Every row gives one point. The points of each table are mixes of a few directions, plus a little noise. Count the directions of each table, and those that both share. Where both have some left over, give the other angles between the two spaces (their principal angles), to ten degrees, smallest first.

First:
[[ 58 -61   7]
 [  2  -2   0]
 [ -5   5  -1]
 [-55  57  -7]]
Second (5 x 3):
[[ 49  26  32]
 [-36 -41  40]
 [-13   2 -40]
 [ 12  29 -64]
 [ -9 -15  32]]
Directions: first 1, second 2, shared 0; angles 70

First:
[[ -6   7   6   2  -1   6  17  -8]
 [  2  -4  -3  -1   0  -3  -8   4]
 [-29  37  33  14  -4  36  95 -47]
 [ 16 -20 -18  -8   2 -20 -53  26]
 [ 20 -25 -22 -10   3 -24 -65  32]
 [-19  24  22  10  -3  24  62 -31]
 [ 15 -18 -17  -7   2 -18 -49  24]]
Second:
[[-15 -18   5 -15  -7   1  31 -12]
 [ 22 -28 -34  29   0 -11 -23 -57]
 [-35 -87   7 -38  19  18  58  29]
 [ -2  45  18   9   0  11   9   8]
 [ 32 -18 -29  13  16 -16 -77  28]
 [ -5  43  19  -1  -7   4   8  10]
 [  4 -18  -4  10  19  11  -6  16]
 [  8  24   6  33  22  25   3   4]
 [ -4  15  12 -11   2   2  -6  35]
 [ -6  41   1 -28 -64 -45   3 -61]]
Directions: first 1, second 4, shared 1

First (9 x 11):
[[-23  -2 -15  58  13  26  -1 -40 -35  12  -2]
 [-45 -29 -31  51  14  24   0 -37 -33   6   8]
 [ 77  89  55  -1  -7  -7   0   3   7  17 -33]
 [ 56  49  40 -37 -12 -19   1  29  26   2 -15]
 [-25 -10 -16  43   8  18   0 -31 -26   9   2]
 [ 28  11  20 -47 -10 -21   1  34  28  -7  -2]
 [ 15   2  11 -31  -7 -15   1  23  19  -8   1]
 [-76 -88 -54   0   6   6   0  -3  -5 -17  31]
 [-10 -26  -7 -34  -5 -14   0  23  20 -12  10]]
Second:
[[  3   2   4   6 -11   7  -9  -2  -1   8  -5]
 [  9   6  12  19 -34  21 -30  -7  -3  26 -17]
 [ -3  -2  -9 -10  22 -14  20   3   1 -19  10]
 [-11  -6 -11 -19  32 -19  28   7   4 -25  17]
 [-14  -8  -4 -19  22 -11  19   7   4 -13  12]
 [ 64  36  19  87 -95  49 -81 -32 -21  58 -54]
 [ 18   9 -12  14   9 -11   9  -5  -6 -15   0]
 [-67 -36   2 -78  55 -20  44  29  22 -20  37]]
Directions: first 2, second 2, shared 0; angles 40, 90

First (9 x 14):
[[ -9  11 -25 -29 -30  -4   8  15  30   5   7 -11 -16  35]
 [ 15  -1  35  18  29 -10 -13   1 -15   2 -13  26  23 -21]
 [ -4  43 -35 -12  -6  24  17  16  13 -10 -10  -7  -3  23]
 [-20   8 -27  13   4  20  -2 -38   0  -1 -15 -17 -19   2]
 [ 10 -62  47  -7 -45 -30   1  -6 -20  21 -13   7  26 -30]
 [  6 -30  37  40  60 -18 -35 -29 -21   0  21  13  -5 -30]
 [ -1  41 -34 -13   3  20  15  26  16 -14  10  -7  -9  25]
 [  9  -6  32  11  25 -22 -21  -2  -1   6  -5  22   9  -7]
 [ -4  -6 -30 -19 -41  21  30  17  -2 -10  19 -28  -8   4]]
Second (8 x 14):
[[  5  -8  23 -11 -26 -25  -6   4  14  22 -47  14  16   9]
 [-17  -3 -17   1  16  29   7 -23 -31 -25  95  -3 -11 -24]
 [ -1   7 -14   8  17  14   3   1  -6 -12  19 -10 -10  -3]
 [ 10   7   0   6   4  -8  -2  16  16   6 -47  -6  -1  13]
 [ -9  -2  -9   0   8  15   3 -12 -16 -12  48  -2  -6 -12]
 [ -8   7 -24  10  28  28   6  -7 -18 -25  58 -13 -17 -12]
 [ 15  -3  25  -7 -27 -34  -8  18  29  30 -91  10  17  21]
 [  4  -5  17  -8 -19 -19  -4   4  11  16 -36   9  12   7]]
Directions: first 5, second 2, shared 1; angles 50

First (9 x 24):
[[-10 -11  10  41 -72  -9  11  37  22  41  28  13   3 -23  -9 -19   5 -18
   47  41 -21  -2 -12  -7]
 [ 17  25 -32   8  51  41  -7 -43  -2  22   8 -29 -12  43  -5 -18 -25  23
  -15  14  44  -2 -37 -15]
 [ 63 -12 -31  26 -11 -38   5  38   2  28 -19  57  23  19  60  -1  -4   4
  -51  -9  14  -2  64  27]
 [-19  -9 -18 -35  22  -3 -17  10  12  -4 -19  -9 -37   8   7  -3   4 -35
   10   8  25  14  34  12]
 [-13   4  44 -37  20 -38 -16 -17 -29 -65 -20   8   3 -24 -15  13  23  20
  -13 -57 -25   7  23  -2]
 [-28  -2   7 -26  -2 -28 -28   9   7  -4  -6  -4 -43  -9 -18 -25  19 -24
   38   9  16  22  29  -2]
 [ -7  -8  11 -16 -31 -23  17  23 -11  -9  -3   7  28 -22  -4  33  33  -2
    3 -11 -18  13  22  30]
 [  9  21  10  39 -13  29  17 -28  -9  18  33 -17  29   2 -26  -5 -10  39
    6  12 -11 -12 -67 -22]
 [-14  -7  -1   0  37  68  19 -28   7 -26  -2 -26   6   6  10  25 -47  -6
  -25  -7 -24 -37 -56 -20]]
Second:
[[-63 -48  49 -95 -46  49  40  86  -4 -77 -21 -48 -23   5  36  31  -9  -8
  -23 -48 -10  18 -69 -73]
 [  2 -26 -16 -39  31 -15 -10   8   9  13 -44 -52  26 -11   8  35 -30  23
   -2  41  18  22  36   8]
 [  2  18  53  37  -3 -55  12 -31 -18 -12  14  55 -11 -15  22 -32  36  36
  -23 -50 -25 -12 -20 -20]
 [ 19   4 -53  21 -14  41  18  -1  11  21  26  13  16  11 -19   1  -7 -34
    8  11 -10  -9 -13   7]
 [  5  18   5  18   6   6 -26  -1   2   1   8  -8  15   8  -9   6  10   7
   13  27   8  -3  28  38]
 [ 23  16  15  39  25 -42  -3 -31  -2   8   3  11  49 -11  16   6  23  56
  -13  17 -19   2  26  23]
 [  4  19 -29   3  34   3 -32 -27   9   9   7  -4 -22  15 -25 -28   2 -14
   23  20  20   7  23   6]
 [ 12   0 -45   0  10  12   0 -15   9  23   3   4 -11   6 -20 -13 -16 -29
   12   9   9   1   2  -4]
 [ -1   0  41  23 -49 -23   0   4 -23  20  -3  43 -42 -20  -2  -8  -8 -26
   -4 -39   9 -34  -8  19]
 [ -3   0 -20 -10   5  24   0   6   8  -6   6 -13   4  11  -6   1  -2 -10
    7  11   2   7  -3  -5]]
Directions: first 6, second 6, shared 1; angles 30, 50, 60, 60, 70

First:
[[ 46  -7 -25  20 -38  14  68 -23  37  25 -49 -26  16  55  64  33 -72  -3
   29 -93  24  44  -5 -15 -48  41  49  14  11 -15 -30 -37]
 [-13   2   7  -6  11  -4 -20   7 -10  -8  14   7  -5 -16 -19 -10  21   1
   -8  27  -7 -13   1   5  14 -12 -14  -4  -3   4   9  11]
 [-19   3  10  -8  17  -6 -29  10 -16 -11  21  11  -7 -24 -27 -15  30   2
  -12  40 -10 -19   2   7  20 -18 -21  -6  -5   7  13  16]
 [-18   3  10  -8  15  -5 -26   9 -14 -10  18  10  -6 -21 -25 -13  27   1
  -11  36  -9 -17   2   6  18 -15 -19  -5  -4   6  12  14]
 [ 41  -6 -22  18 -34  13  62 -21  33  23 -44 -24  15  49  58  30 -65  -3
   26 -83  22  40  -4 -14 -43  37  44  13  11 -14 -27 -33]
 [-20   3  10  -8  16  -6 -29  10 -16 -11  21  11  -7 -23 -27 -14  30   1
  -12  39 -10 -19   2   7  20 -17 -21  -6  -5   7  12  15]
 [-38   6  21 -17  32 -12 -58  19 -31 -21  42  22 -14 -46 -54 -28  61   3
  -24  78 -20 -37   4  13  40 -35 -41 -12 -10  13  25  30]
 [ -7   1   4  -3   5  -2 -10   4  -5  -4   7   4  -2  -8  -9  -5  10   1
   -4  13  -3  -6   1   2   7  -6  -7  -2  -2   2   4   5]
 [ 28  -4 -14  12 -23   9  41 -14  22  15 -29 -16  10  33  39  20 -44  -2
   17 -57  15  27  -3  -9 -29  25  30   9   7  -9 -18 -22]]
Second:
[[  4 -36  14  16  -9   8   5  -1  -1 -31  -4   4   8   8  21  16  21  15
    3  10 -36 -12 -10 -18  -8 -12   3  30   1  48  -5 -16]
 [  2   5  -7   0   3   0   1   0  -1   6  -1   0  -9   3   0  -6   2  -2
    1   4  11   1   3   1  -2   1  -2  -5  -2 -16   1   4]
 [ 29 -28 -33  38   8  17  18  -2 -16  -9 -19  13 -64  41  41 -28  60  11
   16  57  32 -12   0 -31 -38 -12  -9  16 -22 -49   1   2]
 [ 10 -30   1  20  -4   9   7  -1  -5 -22  -7   6 -11  15  24   3  28  12
    6  21 -15 -11  -7 -20 -15 -11   0  23  -5  18  -3  -9]
 [  9 -18  -4  14  -1   7   6  -1  -4 -12  -6   5 -14  12  16  -3  22   7
    5  17  -3  -7  -3 -14 -12  -6  -1  13  -5   3  -2  -4]
 [-37  82  16 -64   4 -30 -26   4  19  53  27 -20  59 -56 -73   9 -95 -32
  -22 -76  15  30  14  60  52  30   4 -59  22 -14   6  19]
 [-28  66   9 -50   4 -23 -20   3  14  45  20 -16  41 -42 -57   4 -73 -26
  -16 -57  18  24  13  47  40  24   3 -49  16 -19   5  17]
 [ 11 -40   4  25  -6  12   9  -1  -5 -29  -9   7 -10  18  30   6  35  15
    7  24 -23 -14  -9 -25 -18 -14   0  31  -5  29  -4 -13]]
Directions: first 1, second 2, shared 0; angles 90

First, 11 rows:
[[  8  -7 -10 -40 -19  -9 -10  28  14  -2  20  -1 -21 -20   6   4   2  20
   -3 -12 -11   3   9  12   9   2  11  -2  -4   8   5   3]
 [ 28 -23   3  23  38   6  -7   0 -10 -14 -40  -5  12  16  -8 -49 -14  30
   38  -7 -10  27 -39   2  -1  26 -21   5  -7  -9 -15  13]
 [ 14   1 -15  13  17  -3  -1   8  -7   7 -11 -10  -3  10   6 -24   4  43
   16  17 -28  -6  11   2   8  39  -5  -9   1  -7  -9 -18]
 [-22  12  23  61  32  18  20 -51 -21   7 -28   3  36  35  -3 -11  -2 -39
   11  21  20  -9  -7 -24 -10 -12 -18   3   5 -11   1  -2]
 [ 11 -14   4   2  20   4  -2   5  -3  -3 -17  -5   4   8   2 -37  -7  22
   29  -5  -9  12 -14   0   6  13 -11   2  -7  -2  -2  10]
 [ 40 -61   8 -95 -16  -8 -34  65  34 -39   5   4 -28 -42  -6 -39 -26  33
   34 -72   3  61 -59  32   9 -19   2  18 -27  21   3  62]
 [-60  38  11 -19 -35   2  20 -19   8  31  47   2  -2  -4  27  39  20 -48
  -28  19  15 -44  66 -19   8 -41  17  -9   8  11  31 -16]
 [  6  29 -29  14 -37 -15  -1  -3  -2   0  24  10 -15 -19 -21  88  13 -22
  -73  15   5 -20  17  10 -18   2  25  -4  19  -4 -13 -33]
 [-36  43 -15  -1 -28  -7  15  -9   0  33  40  -5 -13  -3  20  44  26  -8
  -36  37 -11 -50  73  -9   8   3  19 -17  15   2  12 -42]
 [-14  -8  30  14   8  14   7 -28  -3 -13 -14  11  24   8 -11   0 -12 -54
    4 -17  38  15 -33 -11 -13 -42  -9  14  -4   2   8  28]
 [ 27  -8 -10  26  21   0  -6   2 -10  -9 -26  -4   5  10 -12 -14  -5  26
   10   5 -13  11 -22   5  -4  29  -9   0   0 -10 -19  -5]]
Second:
[[ 16 -25  -1  32   0  -3 -23   1   1   0 -43  17  17  37 -40  33  -3   8
  -50 -39  -5  12 -49  52 -12  -9 -12  23  -5 -31 -25  28]
 [ -4   9   1  18   8  -3   0   0  -5  12  13 -12   4  10  11   2  10  13
    0   1  -6  -9  20  -3  -1  23  18  -7  -3  -2   1 -14]
 [ -2 -33  20  13   8  12  -6 -20   1 -12 -56  28  23  27 -32  -1 -20 -36
   -9 -23  18  21 -62  19  -6 -53 -43  28  -3 -17 -10  45]
 [ 40 -28  13   3  31 -13 -24  26 -10 -12   7 -21 -16 -17  36   5   8  15
   35   3 -13  22   6 -28   7  39  18  -1   2   1 -19 -30]
 [-27  11   5 -30  -6   3  11   8   8  17  27 -12  -6  -3  26 -36   6  16
   27   3  -7 -15  37 -10  15   0   7 -11  -7  13  24   2]
 [  7  -7  -5  66   3   7  -3 -41 -15  -8 -65  33  30  37 -56  50  -9 -40
  -61   1  14   2 -59  29 -23 -30 -35  23  14 -33 -30  13]
 [ 15 -27 -14  17  -6  -3 -16  -9  -4   2 -65  33  -3  22 -31  44  -5  -9
  -45  19 -23  -5 -35  30   7 -28 -52  22  19 -34 -32   1]
 [-17  20 -18 -63 -31   0  16  18  17   3  38  -2 -26 -36  14 -28  -2  15
   18  14  -4 -15  36  -9  16  -7   6 -17  -2  26  27  -2]
 [-22  15  13   3  16   3  10  -1  -5  19  29 -22   4   9  38 -27  13  12
   33  10  -5 -15  43 -24   9  21  18 -13  -7   8  17 -16]
 [  2  28  -4 -23  -2  -1  18   2  -2 -14  50 -19 -17 -48  27 -18   0  -9
   40  28  15   1  35 -50  -4  22  31 -24   4  34  17 -30]
 [ -8  34 -13 -39 -23  -2  15  17  12  -8  66 -19 -11 -39   8 -24   0  15
   16 -14  17   1  28 -10  -9  21  47 -24 -13  35  28   1]]
Directions: first 4, second 6, shared 3; angles 50

First (11 x 32):
[[ 17 -44   1 -12  38   5 -31  10  34 -34 -20 -24  -3 -14  29  -9 -12   8
   37  -6   3  -1   7   7  23  -1  15   9 -19  14  15  34]
 [ 18   0 -28   8 -12 -59  60 -10 -17  33  11  20  -2  10 -38  13  34   5
  -60  18  12 -12  24 -41 -26 -11  23 -40  -2 -32 -10  -5]
 [ -7 -16   0  -3  31  11 -22  19  24  -9  -4  -4 -11  -3  32 -11 -13  -4
   30 -10  -8  -2 -14   1  23  11  17  16 -13  15  25  31]
 [-25  57  10   5 -54  17  -5 -25 -41  21   7  15  11  16 -21   8   6 -10
  -10  -2  -3  18 -12  22 -16  -1 -41  18  25  -3 -24 -48]
 [ 18 -18  -8  -2   5 -21  15  -3   3  -4  -4  -4   2  -4 -10   4   9   8
  -14   7   8  -6  17 -12  -6  -8  10 -17  -5  -9  -5   4]
 [  2  25 -13   8 -32 -32  39 -18 -30  30  11  19   5  13 -36  12  25  -1
  -46  11   7  -1  12 -17 -26  -8  -3 -20  10 -23 -18 -26]
 [ 21 -65 -16 -12  72 -20 -25  29  56 -26 -20 -17 -19 -13  48 -16  -6   5
   40  -6  -1  -9   4 -18  37   5  53   5 -39  15  42  73]
 [-47  60  33  16 -37  63   7   8 -28  19  33  18   3   5  -9  -2 -27 -14
   -6  -7 -19   1 -39  23 -12  19 -43  11  36  10 -11 -44]
 [-39  49  17  -2 -30  42 -52 -11 -18   5  -4   6   3  14  19  -5 -11 -17
   39 -18 -12  27 -34  39  13  11 -37  52  14  20  -1 -23]
 [ 24  -4  -9  -1 -20 -29  28 -21 -17   3  -3  -3  12   0 -35  13  20  10
  -35  14  15  -2  30  -9 -24 -18  -6 -26   5 -21 -26 -22]
 [ 16 -46  14  -6  39  24 -13  21  34 -37  -6 -26  -2 -23  21  -8 -26  11
   25  -2  -1 -13   6   6  14   2  10  -8 -10  13  10  26]]
Second, 10 rows:
[[  4   5  11   7 -13   5  15  -5   4  -2   2   1   5  -5 -16   1  -4   9
   -9   5  -2  -3   5  19  -1   7  -7  -3  10   5  -6  -9]
 [ -7  -9 -22 -14  22  -8 -28   7  -8   4  -3  -1 -12  11  29  -1   7 -17
   18  -8   3   6  -8 -34   5 -13  12   7 -18  -7  11  16]
 [ 19  24  60  42 -61  24  75 -23  19 -14   7   6  33 -31 -82   1 -20  49
  -51  24 -10 -17  20  95 -11  38 -36 -18  52  22 -35 -46]
 [  8  12  30  20 -30  12  36 -12  10  -8   5   4  15 -16 -41   1 -11  24
  -25  13  -5  -8   9  47  -6  19 -18  -9  24  11 -18 -23]
 [  7   8  21  15 -21   8  26  -8   6  -4   3   2  12 -12 -29   0  -7  17
  -19   8  -4  -7   7  36  -5  14 -14  -7  18   7 -12 -17]
 [ -2  -4 -10  -8  10  -4 -12   3  -4   2  -1  -1  -6   6  15  -1   4  -8
    9  -4   1   3  -3 -17   2  -6   6   3  -9  -3   7   7]
 [-16 -22 -54 -37  56 -22 -68  22 -17  14  -7  -5 -29  29  75  -1  20 -45
   45 -21   8  14 -18 -86  10 -34  32  16 -46 -19  32  41]
 [-14 -18 -41 -28  42 -16 -51  17 -12   9  -5  -5 -22  22  57  -2  14 -34
   35 -16   6  12 -13 -65   7 -25  25  12 -35 -15  24  31]
 [ -8 -11 -27 -18  26 -11 -32  11  -9   7  -3  -3 -14  14  36  -1  10 -22
   23 -10   3   8  -8 -41   4 -17  15   8 -21  -9  15  20]
 [ 10  12  31  22 -33  13  39 -13  10  -7   4   4  17 -16 -43   1 -12  26
  -26  11  -5  -8  11  49  -7  20 -19  -9  28  11 -18 -23]]
Directions: first 4, second 1, shared 0; angles 40

First, 10 rows:
[[ -3 -14  19   3  -4  -9  19  -3  -5 -30  -2   7  10  26   1 -10  20 -13
  -27 -28  21   7 -27  17 -18 -11   4  29  -7   4   1  -9]
 [-19 -14   4 -15   9 -28  11 -10 -27 -24   4  15   3   9  12 -17  18 -25
  -11 -47 -29  13  18  52 -21  11   3  10  -5  17 -11  -4]
 [  2  10  20  12   4  -1  11  10 -21 -12  -3 -11 -22 -10 -25 -19   0   1
  -14 -23 -23 -31  39  10  16   3 -10   6 -31  -2   2   1]
 [-12  18 -41 -22  17  -6 -34  -5  -9  47   9   0 -16 -48  12  10 -28   7
   54  24 -71   1  72   8  20  34  -6 -57  15   6 -13  17]
 [ 17   7  10  18 -10  21   2  10  19   4  -6 -12  -1   4 -15   7  -6  17
   -8  25  36 -15 -25 -38  12 -16  -2   8  -5 -14  12  -1]
 [-16 -10 -47 -34   7 -12 -29 -20  13  32  11  21  22  -8  45  25  -8  -8
   43  25 -17  49 -10  10 -20  17  12 -34  49  12 -14   6]
 [ 33   2  20  33 -25  40   8  14  46  -1 -11 -16  14  26 -18  19  -3  27
  -22  49  95 -10 -85 -75   8 -40   3  28   3 -26  23  -8]
 [ -6  12  -1  -3  11  -8  -3   4 -23   6   2  -5 -21 -24 -11 -12  -8  -1
    9 -15 -49 -20  59  19  16  18  -9 -16 -17   4  -5   7]
 [ -1 -28  24   4 -13  -8  26  -7   8 -44  -4  14  28  51  12  -5  32 -19
  -42 -29  59  25 -76  13 -37 -25  13  49   4   4   4 -16]
 [  5  17  -8   4   4  10 -12   7  -1  22   0 -12 -17 -26 -12   2 -18  14
   18  19 -23 -20  36 -16  24   9  -8 -22  -7  -6   2   8]]
Second, 9 rows:
[[  1  35   5  11 -27  40   8  15  10   4 -31 -36  33  -3 -21  42 -20  21
   -6  33  18 -19  -2 -48  33 -16 -36 -14 -16 -25  25 -20]
 [-31   3  50  -2  13  -4   8  25 -58  -6  -8  -7  14 -20  37   4  38 -20
  -14 -44  16   9  45 -14 -39  47   9 -33 -30 -34 -15   6]
 [ 45 -35  14 -10 -17 -10 -23   6   0  37   0  12 -24  47 -31 -27 -11  50
   23   6 -45 -29 -42  15  31 -26  11  31   6  11   3  24]
 [ 27 -22 -21  -2  18 -16 -27   2  22  30  28  12 -42   0   3 -27  -4  15
   23  27   6   0 -33 -18 -11   6  29   5  24  19  -7  31]
 [  6 -14  49   3  -4   0  -3  17 -36  12  -7   3  -4   9   2 -11  18  14
   -1 -27  -9 -16  14   0  -2  10  12  -2 -21 -25  -8  13]
 [ 10 -20  12  17   0  12 -16 -33  23  21  16  47  -5 -16  18   1  -3   3
   28  17  13  17  13  19  10 -17  42  -4  33 -27 -25   7]
 [ -4  -2 -30   3  13 -22  17 -23  18 -39  16  11 -20   1 -15 -26  -3 -27
  -20 -17 -11   4   0  45  -5 -13  -3  32   5  39   0 -11]
 [-30  40 -67   9  29 -11  30  -7  32 -58  16 -29 -14 -33  -6  -3  -7 -52
  -40   9  37  12   4 -11 -26  10 -30   6  -5  46  17 -25]
 [-25  16 -12 -27 -25  10   5  -3 -12  -1 -30 -14  61  14  12  47  -8  -2
    6  -1 -25  20   1  11   7  -2 -34 -21   4  -4  11 -26]]
Directions: first 3, second 6, shared 2; angles 80

First, 8 rows:
[[-16  21 -12 -49  12   1 -26   6  62   4  20 -26  -7  -7   3  -7 -25 -14
  -28   6  28 -30 -24  -5   3   3   0 -19 -11   3 -25  24]
 [-18   5  -4 -18  -9  11   3  -2   7   7 -13  -2  -7 -17  -5   2   6  -7
  -21  -8  -3  13   0  -2  19   7  -1  -3   3  -3  14   5]
 [ 29 -37  16  64 -20  -8  24  -2 -65   2 -21  40   3  21   8  15  24  11
   44  -7 -26  25  34   5 -21  -3  -5  36   4   6  26 -21]
 [ 19  -5  18  63  14  -8  22  13 -48   0   2  27  15  26  -7 -32  21  -1
    8  49 -16 -38  11  31  21  41 -20   1  44  33  32  -8]
 [ 17 -36  12  46 -22  -5  15   8 -32  19 -17  41  -9  24  12  12  18  -9
   21  -1 -15   4  34   9 -14  18 -15  38   1  24  31   1]
 [-20  28 -14 -52  10   8 -14 -11  32 -14   6 -36   2 -28 -10   2 -15   7
  -19 -18  12  15 -25 -16  10 -25  17 -27 -13 -30 -27   0]
 [-22  23 -18 -61   4   9 -19 -14  41 -13   4 -40  -3 -31  -4  12 -19   8
  -16 -30  15  23 -24 -23  -1 -34  22 -23 -26 -37 -34   2]
 [ 16   0   2   7  11  -9  -8   1   3  -7  14  -2   5  11   3  -4 -11   6
   14   9   6 -15  -7   0 -16  -8   3  -2  -3   0 -18  -4]]
Second:
[[-26 -23   3  14   4  -9   6 -11 -15   6  -2  -5 -20 -14 -11 -19   3  -5
   -9   3 -14 -30   3  13   0  -7 -16  -3  -1  -5   4  -9]
 [-31 -28   4  17   5 -10   7 -13 -18   7  -3  -6 -24 -17 -13 -23   4  -6
  -10   4 -17 -36   4  16   0  -8 -19  -3  -2  -7   5 -11]
 [ 38  34  -5 -21  -6  13  -8  16  22  -8   4   8  29  20  15  28  -5   7
   13  -5  21  44  -5 -19   0  10  23   4   2   8  -6  14]
 [ 14  13  -2  -8  -2   5  -3   6   8  -3   1   3  11   8   6  10  -2   3
    5  -2   8  17  -2  -7   0   4   9   2   1   3  -2   5]
 [-17 -15   2   9   3  -6   4  -7 -10   4  -2  -4 -13  -9  -7 -12   2  -3
   -6   2  -9 -20   2   9   0  -5 -11  -2  -1  -4   3  -6]
 [ 50  45  -6 -27  -8  16 -11  21  28 -11   5  10  39  27  20  36  -6   9
   17  -6  27  58  -7 -25  -1  13  31   6   3  10  -8  18]
 [ 54  49  -7 -29  -9  18 -12  23  31 -12   5  11  42  29  22  39  -7  10
   18  -7  29  63  -7 -27  -1  15  33   6   3  11  -9  19]
 [-82 -74  10  44  14 -27  18 -35 -47  18  -8 -17 -63 -44 -33 -60  11 -15
  -28  10 -44 -95  11  41   1 -22 -50  -9  -5 -17  13 -29]]
Directions: first 4, second 1, shared 0; angles 70
